Every row gives one point. Before rounding, the points of a table are all equally far from one centre. They may lie mostly on one side of it. Write the centre, to within rounding.

Points (8 x 3):
[[ 56 -14  -9]
 [ 37 -26 -41]
 [ 55  21  -7]
 [ 58  -5  -2]
 [ 40 -26  17]
 [ -4  -7 -57]
 [  5   5 -60]
 [-20  19 -47]]
Centre: [  9   2 -10]

Points:
[[-16 -46  17  20 -34  20 -16 -10]
 [  5   7   3  -1 -55  23  11  -1]
 [ 13 -31  -6 -14  20  21 -28  -2]
 [ 24  20 -16  -2  19   5 -29 -23]
 [ -3   6  -2 -19 -32 -36 -20  16]
 [ 12  40   0   8 -39  -1 -37   3]
 [  4  10 -10 -24 -38 -12 -41  18]
 [ 20  -4 -16   9 -14 -28 -39 -42]
 [ -4   0  18  60 -11  -8 -26  -1]
 [ 16  14  18  19  17  23  -8 -20]
 [  3 -38  26   6 -33 -26 -27 -10]
 [ 18   0 -19   6 -58 -20   4  -6]
 [ 21 -10  14 -23  -2  -4   1 -28]
 [ 32 -36 -22  43 -13  11  -7  -4]
 [ 19  -7 -19   9 -40 -15  12  27]]
Centre: [  3  -7  -6  11 -17   2 -19  -4]

Points, 18 rows:
[[ 42  -4  -2  -4   5  26  50  20 -27 -16 -33 -21]
 [ 42  10 -16  16  16 -12  27  22 -10  14 -30  -5]
 [-24  -8   6  51  -3   5  28  30  -9 -10 -29 -23]
 [ -1  24   4 -19 -11   2  41  12   5 -12 -36 -31]
 [ 22  26 -17  45  -4  -6  29  -7   5 -30 -19 -12]
 [ 43  23  -6  30  -1  22  31  -5 -45  -8  -6  -8]
 [ 22  -1 -18   1 -14  18  43  -9  19 -44  -8 -14]
 [ 44  30  -9   1 -13  -3  58  18   6   1 -17  -8]
 [ 27 -36 -22  26 -20  -8  15  43  -1   4   6   5]
 [ 20  -7   1  57 -42   8  32  37 -12  10 -37  -4]
 [ 12  13  14  18   9  32  19  53   5  10 -17  -7]
 [ 25  11 -20 -12  15  22  36  -5  -8  -6  19 -12]
 [-11   0   3   6 -12   6  39  46  12 -33 -33  -7]
 [ 23 -14 -22  40  -8   7  49  30 -14  10   3  27]
 [ 27 -22   2  36 -30  42  30   2 -33   0  15 -29]
 [  3   5  -2   2  -5 -12  51  25 -43 -13 -32 -31]
 [ -7   1   6  41   0  27  60  26   0 -18  -5  10]
 [  8 -26  -1   1  25  12  26  25  -4 -21 -16   7]]
Centre: [ 10   0  -9  15 -20  13  25  14 -11  -3 -10 -11]

Points:
[[  0  39  41  27  44 -45  17 -32  16  18 -11  32  17  26  -3  29   5  12
   -6  -7]
 [ 17  24  45 -18 -18  -4 -15 -12  -2  18 -19   1 -23   2  11  13 -24 -27
  -21   7]
 [ -3  14  20 -22 -15 -12 -14 -33 -27  -3 -57 -27   4  15   5   6   8  14
  -20 -11]
 [-55  39  27  34   3   4  41   5  -8 -21 -39  -5 -10  21 -17  -2  13 -11
  -10 -13]
 [-22  19   8   8 -17 -26   1  10  -5  31 -29  18 -30  20   6   4  -3  -8
  -24  16]
 [-31  22  21 -20  -2  -5  39  11  -7   3 -10  -9   1  39   3  -4 -33   3
  -14  -8]
 [ 19  40  23   6   1 -18  53   0  -3  26 -26   6  47  18  23  22 -14   8
  -10  -3]
 [-32  -6  -2   9   0 -13  30 -33  -3   4 -42  11   1  37 -13  18  34  -4
  -38  -9]
 [  3  10  -4 -20  15 -21  20  -4   2  -3 -31  15  20  20   6  -3  23  26
  -32 -32]
 [ -1  29  60   2   3  12  52 -28 -10  24 -25  14  18  19   0  15 -26 -36
  -34  -8]
 [-21  -2   9   5  -8 -18  26 -18  -4 -10   1  -6 -14   1  15  14  -3 -59
   19   3]
 [-37  40  18  -9  32 -46   6 -38 -11  -2   4 -14  32 -24 -13  -3  17  10
    4  22]
 [-44  13   6 -10   5 -11  19 -27   1  -3 -25  14  -5   5  -3  -1 -23 -42
   10  35]
 [-10   4  12  30  23 -29 -11 -19 -20   0 -54   6  43   3 -16  -5  -1  -2
    4  12]
 [ 15  20  28  16 -11 -14  25 -54 -20  27 -17  27  -2  24  -9   1 -28   7
    0  11]
 [  7  55   9   8   2   7  25 -13 -13  24   0  19  13  24  17 -24   3 -39
  -35 -27]
 [-24  34  14   9   9 -25  14 -54  58  -2 -33 -11  12  11 -12  10  21  18
  -15  -1]
 [ -5  35   6  33 -13 -14  27 -23 -29  22 -27  -6 -37  21 -18   8 -17 -14
  -26  18]
 [-18  13  27  -9  31  13  38 -49  -2  -1  11 -24  20   5 -18  -6  -7  22
  -24 -13]
 [-15  59  21  44  20  -3  26 -27  -8  34 -27  24   5  -8 -34 -12 -16 -13
  -32  14]
 [  8 -18  22  -2  39  -9  17   0  12  12 -21  11 -10 -20  -8  21   6  -3
  -34   1]
 [ -2  37   5 -11  21  -8  24 -15  -1 -18 -47   8  -7  29  -6  32   1  41
  -11  -9]
 [ -1  30  12 -24 -37 -26  22 -10 -30  24   9  21  -7  -2 -28   8 -12  -1
    5 -14]
 [-40  27  10  24 -10   1  26 -45  -7  28 -32  10 -21  17  -6 -10  43   1
  -17   5]
 [ -1  27  38 -27   9   7   7   5  11  33 -25   0  19  -2  -4   7  31 -48
  -44 -22]
 [ -2  36  10   6 -19 -21  27 -39  -6  14 -35  26   6  24 -55  12 -34  -4
   -5   4]]
Centre: [-11  35  21   5   5 -12  16 -21  -2   6 -17  -1  11   0 -10  14   6 -13
 -10  -8]

Points:
[[  3  14 -33  25 -27 -28  24  41  10   0  -2 -26  33  -4  24 -12 -27 -33
  -36 -13  18   3 -27  -6]
 [-11  -8 -11  35  -2 -37  13  12  12  12  21 -52  13 -10  14  23 -22 -23
   33   1  24  14 -21 -36]
 [ -2 -10  -2   8 -29  -8  18  13   7  22  -4  -1  32   9  41   8 -14 -50
   10 -21  14 -31 -26 -39]
 [  0 -13  14  15  -5 -22  -7  29  12  -1  -9 -19  10  25  13  -3  20  -5
   14 -14 -22   1 -28 -23]
 [-27 -14  11   9   7 -20  28  28  20  16  -3 -25  19 -12  10  26 -23   3
   23 -18   1   3 -38 -17]
 [ 20  -3  10  17 -25  -7  14  51  13  33  16 -14  32 -12   5  -1  -4 -35
   -8   0  37  -6 -23 -49]
 [  1 -19 -11  30 -26 -28   6  19   9  26  37  -6  55 -27  -2   7 -29 -39
    1 -28   6 -13 -30 -14]
 [  8 -10  17   6  11   9  13  28  30   4  32  -5  24 -13  22  17 -11  -9
    9 -19 -17 -31  -3 -43]
 [-23 -11 -12  -2 -10  10 -27  28  -3  13  37 -14   7  -3   0  -6  -9 -50
    0   3  37   7  11 -12]
 [-35 -29 -18  28 -20   3  -6  22  11   9  15   6  10 -30  27  21 -31 -29
    3 -13   0 -13  -1 -20]
 [ 10 -13  12  -1 -28 -25   1  14  10  40   8 -14  16  -8  19  -5  -9 -36
   10 -46   5  -5 -46  -9]
 [-14 -13 -34   3  -2  -1  18 -16  11  49 -13 -33  20 -22   6  10   6 -31
  -14 -25  15  -8 -15 -32]
 [ 11 -16  -1  24  17 -39 -18  18  17   2   6 -23  -3 -12   4  -3   2 -14
  -21 -18  -7 -18 -41 -51]
 [ -4   1 -23  -6 -10   5   7  31  25   7   8 -13  40 -16  -7  15 -24 -43
    6 -37   0   5 -24 -56]
 [ 11 -18   7   1  17  41  19   1  -2  14  -2 -33  60 -21   9  14 -34 -17
   -1 -16  -9   5 -14 -10]
 [ -7  -5  14  18  -7  20   0  32  -8  26 -16 -11  37 -41   4 -15 -34 -51
   21   9  -5 -33  -1 -31]
 [-10 -18  -7   1 -16 -29  12  36  -4  26  -8 -26  12 -16  -1  31 -23 -35
   -8  35  -1 -13 -17 -42]
 [ -2 -18  -6  20  26 -16 -20  52  -8   3 -19 -37  47 -24  10 -10 -12  -3
   -3   6   0  -2 -49 -18]
 [  0  -4 -22  25  -5 -18   5   2 -15   6  42 -22  47  -4  31  -3  -3  -3
   10   5  -1 -18 -29 -37]
 [ -6 -27 -11   2  -9 -27 -18   9   0   2  25 -24  13 -22  26   9  12 -24
   30 -25  13 -17 -40 -36]
 [-21 -28   9   3 -27 -21  -2  17   2  -6  23 -52  32 -14 -10 -12  12  -5
   -8 -33  12 -17 -10 -22]
 [-13  22  -2  10  -7 -19  13  43  34  13 -18 -23  31  -4  16 -10 -12   4
    9  27  32 -11 -13 -33]
 [-12  -8 -19  35 -42 -34 -19  30 -10  16   2 -16  19 -26   0   9 -11 -34
   33 -14   7 -13 -28 -15]
 [  8 -13 -21  12 -54 -33  -4  30   7  19   3 -42  32 -20   5  24   8 -28
   14 -12   1 -12 -21 -23]
 [ -1 -18  -7  17 -16  -3  -3  23   4 -20 -22 -30   4 -42  27 -10 -21 -50
   -7  17 -11   9 -15 -47]
 [ -4 -21   9 -20 -15 -16  15  19  22 -20   9 -31  22  -8   6  -9 -35 -17
  -13   6  21 -44 -27 -42]
 [ -8 -10 -20  13 -30 -12  -9  25  24   3  18 -23  36 -42 -12  15  13 -30
   18 -27   6  11 -27 -29]
 [ 10  19 -32  16 -13 -39  22   4  10   1   7   4  27 -27  26   9  -2 -21
   22 -26  22   9  -6 -41]
 [-10   5 -26  18 -25 -45   5   5  -4  12   1 -50  -7 -21   9  11  -7  -6
  -16  -3   8   7 -29   2]
 [-13  -4 -10 -11 -17 -13  12   4  33   7 -15   0 -10 -35 -26   6 -12 -16
    2 -14  28 -29   4 -21]
 [-12 -25 -18  11  -2 -28  16  36   7  23   1  14   9 -19  12  -6  15 -10
    8   2  24  16 -26 -19]]
Centre: [ 10  -5  -6   9   3 -13  -3  15   5   6  -2 -24  25 -15   8  -2 -18 -25
   1  -7  11  -9  -3 -12]
